Rows are points. Examples show where two turns around zero, p and q, send a point. Write where each new point lands after one turn and then the other. Backwards means that the second turn is done in reverse. Each puzzle has new turns, and all numbers are rounded.

Turn p:
[ 2.9 -4.7] -> [ 2.8 -4.8]
[1.4 2.5] -> [1.5 2.5]
[-0.4  1.3] -> [-0.4  1.3]
[0.7 0.8] -> [0.7 0.8]
[-4.7  0.2] -> [-4.7  0.3]
Turn q:
[0.9 3.5] -> [ 3.6 -0.1]
[-0.1 -5.3] -> [-5.2 -1.0]
[0.7 2.6] -> [ 2.7 -0.1]
[-1.6 -0.8] -> [-1.1  1.4]
Where do these land?
p, then q backwards: [-3.4 -1.2] -> [ 0.3 -3.6]
q, then p backwards: [3.1 3.3] -> [ 3.9 -2.2]
p, then q: [ 0.2 -2.2] -> [-2.1 -0.6]

Turn p:
[1.3 0.1 2.6 0.5] -> [ 1.1  0.1  2.6 -0.8]
[ 2.8 -2.7 -4.2 -0.3] -> [ 3.4  1.8 -4.2  0.9]
[ 3.5 -1.7 -2.1  0.0] -> [ 3.4  2.2 -1.8  0.5]
[ 2.3  1.1 -3.6  3.1] -> [ 1.7  1.6 -1.2  4.7]
[-1.9 -0.5  1.7  2.2] -> [-0.2 -3.0  1.5  0.6]
[-3.8  3.4  3.6 -1.9] -> [-5.2 -1.0  3.1 -2.1]
[-4.2  0.3  1.9 -3.6] -> [-4.1 -1.6 -0.2 -3.8]
Turn q:
[-0.2  1.7 -2.3 -5.7] -> [ 2.0  4.1 -3.6 -2.7]
[ 0.7 -2.0  2.0  4.2] -> [-0.9 -3.5  3.2  1.7]
[-3.7  0.0 -2.8  2.9] -> [-4.3 -2.4 -2.4 -0.1]
[ 3.9 -2.7  2.9 -2.3] -> [ 4.7  0.3  3.6 -1.3]
[-1.2  1.6  0.9 -2.0] -> [-0.6  2.9 -0.1 -0.5]
[ 0.6  1.4 -0.6  2.9] -> [-0.8 -1.3 -0.5  2.9]
Where do these land?
q, then p: [-2.7  3.3 -2.7 -0.5] -> [-3.0 -0.1 -2.9  2.9]
p, then q backwards: [ 0.1  2.0 -0.5  1.2] -> [0.0 1.6 1.2 1.3]
q, then p: [-2.3  2.6  1.3  0.2] -> [-3.0 -1.3  0.9  1.5]
p, then q: [-0.1 -2.1 -0.4 -2.3] -> [ 1.6  0.9 -2.1 -1.4]
q, then p: [4.5 1.6 3.9 0.1] -> [2.5 0.8 5.3 1.8]
q, then p: [ 0.5 -7.4 -1.5  1.3] -> [ 3.7 -0.6 -2.4 -6.3]

Turn p:
[-2.0  1.1  1.9 -0.6  2.9  3.3 -2.2 -3.5] -> [-2.2  2.1  0.0 -2.4  1.4  3.7 -3.2 -2.1]
[-0.7 -0.6 -0.8 -1.8  2.7  0.8 -4.8 -2.7] -> [-1.9 -2.1 -0.8 -3.9  2.3  2.2 -1.5 -2.6]
[ 1.5 -5.4 -0.3  0.6 -3.4 -1.5  2.0  0.3] -> [ 3.0 -1.9  3.8  1.6 -1.0 -0.3  4.4 -0.4]
[ 4.4 -2.5  0.9  0.3 -3.2 -3.3  2.2  6.3] -> [ 6.1 -0.6  0.5  1.7 -0.1 -5.5  3.9  2.4]
[-0.3  3.2  2.3 -3.3 -0.7 -0.6  1.0 -1.3] -> [-0.5  2.5 -0.9 -2.4 -3.6 -1.2 -1.4 -0.7]
[-0.5  2.8  0.0  2.5  2.9 -0.5 -2.9 -5.0] -> [-2.2 -1.5 -1.6  0.8  0.4  2.3 -5.2 -3.7]
[ 0.8  3.4 -1.4  0.3  4.3  5.6 -2.2 -5.1] -> [-2.8  1.7 -4.8 -0.8  1.5  6.5 -2.8 -2.9]
[-1.4  3.0 -1.7 -0.1 -3.8  0.6  0.1  1.1] -> [-0.6 -0.9 -1.1  0.0 -3.1  0.4 -0.6  4.2]
[-0.1 -2.9 -0.7  1.5  0.5 -1.8  3.7  1.8] -> [-0.1  0.4  2.1  3.4  0.8 -2.3  3.1 -0.1]
[-0.5 -3.2  1.7  3.5 -1.9 -0.5  1.4  5.1] -> [ 3.2  0.3  3.7  2.9  2.4 -2.1  1.2  3.7]
[-1.1  1.2 -2.0 -2.7 -0.4 -2.1  1.7  3.0] -> [-2.0 -0.1 -1.1 -0.7 -1.2 -3.7  2.1  2.2]
Turn q:
[-0.1 -0.6 -4.4  2.4 -3.8 -0.4 -5.2  0.9] -> [-2.2 -4.2  0.1  0.2 -2.5  0.4 -6.2 -0.3]
[-0.2  1.9 -1.7  4.0 -1.6 -4.8  1.9 -4.1] -> [ 0.6  1.0 -2.8  4.1  0.0 -5.5 -2.9  2.1]
[-2.8  0.6  0.7 -3.7  3.3  3.4  3.9 -0.1] -> [-2.2  3.3 -1.3 -2.3  3.4  2.1  4.7  0.2]
[ 1.3 -1.9  2.3 -2.4  0.5  2.2  1.4  0.5] -> [ 1.2  0.1  0.1 -0.4  0.1  2.3  3.6 -1.9]
[-2.6 -4.4  2.5  0.2 -1.2  2.7  3.4  3.3] -> [-1.7 -4.3  0.2 -1.1  1.3 -0.3  6.1 -1.5]
[ 0.7  1.5  4.2 -0.8  0.4  3.0 -3.2  0.9] -> [-0.3  1.5  5.2  0.0 -0.8  2.2  0.7 -2.4]
[ 1.3  2.9 -0.7 -0.5  0.3 -1.9  0.4  1.6] -> [ 0.7  1.5  0.4 -0.5 -2.0 -0.1 -0.5  3.2]
[ 3.2 -0.8  2.0  4.3  2.4  1.7 -4.2  1.9] -> [ 3.0 -2.6  6.0  1.1  1.6  1.7 -2.2 -0.2]
[-3.3 -1.5 -0.5 -4.0  1.3 -2.8  2.6 -1.3] -> [-0.1  2.2 -4.3 -3.7  0.7 -2.3  1.9 -0.9]
[ 2.6  2.4 -4.4  0.6 -1.7 -3.1 -0.8 -3.6] -> [ 1.0  1.6 -3.6  2.7 -2.0 -0.4 -5.2  1.8]
Where do these land?
q, then p: [-0.2  1.7  3.2 -1.8 -1.4 -0.5  1.4  2.4] -> [ 0.7  2.2  1.2  0.9 -3.8 -1.4  0.5  1.5]
q, then p backwards: [-2.3  5.4 -0.6  1.2 -3.8  1.3  2.4  2.5] -> [-5.5  1.7 -3.4 -0.4 -1.4 -0.3  4.1  1.0]
p, then q: [-3.7  2.4  1.1  2.3  0.0  3.6 -1.7  0.2] -> [-2.5 -0.4  4.7 -2.6  0.3  2.3 -1.2 -0.1]
p, then q: [-0.4 -0.6 -3.2 -1.4  4.5  4.1 -2.1 -2.0] -> [-3.3  2.0 -2.0 -2.0  5.3  2.7  0.3 -0.3]
q, then p backwards: [ 0.9 -5.8 -0.2 -1.4  0.0 -2.5  3.8 -2.3] -> [ 7.1  0.3 -2.2 -1.2  1.2 -1.1 -1.0  1.4]
q, then p backwards: [ 6.5 -5.6 -1.4  1.5  2.7  2.9 -0.8 -1.3] -> [ 5.3 -2.9 -0.3  5.4 -1.0  2.6 -4.3 -1.9]
p, then q: [-2.0  1.4 -0.5 -0.1 -1.8 -0.2 -3.5  3.0] -> [ 1.2 -2.1  1.0 -4.5 -1.5  1.0  0.3 -0.1]
p, then q backwards: [ 0.6  1.5  1.2  1.4  0.3 -6.6  1.4  1.5] -> [-1.3 -0.4  1.9  3.9 -2.9 -4.5 -0.7 -2.0]
p, then q: [ 0.5 -0.5  0.2 -1.7 -0.6 -2.1 -0.9 -4.1] -> [-0.5  0.5 -2.3  1.5 -0.8 -0.2  0.0 -4.2]
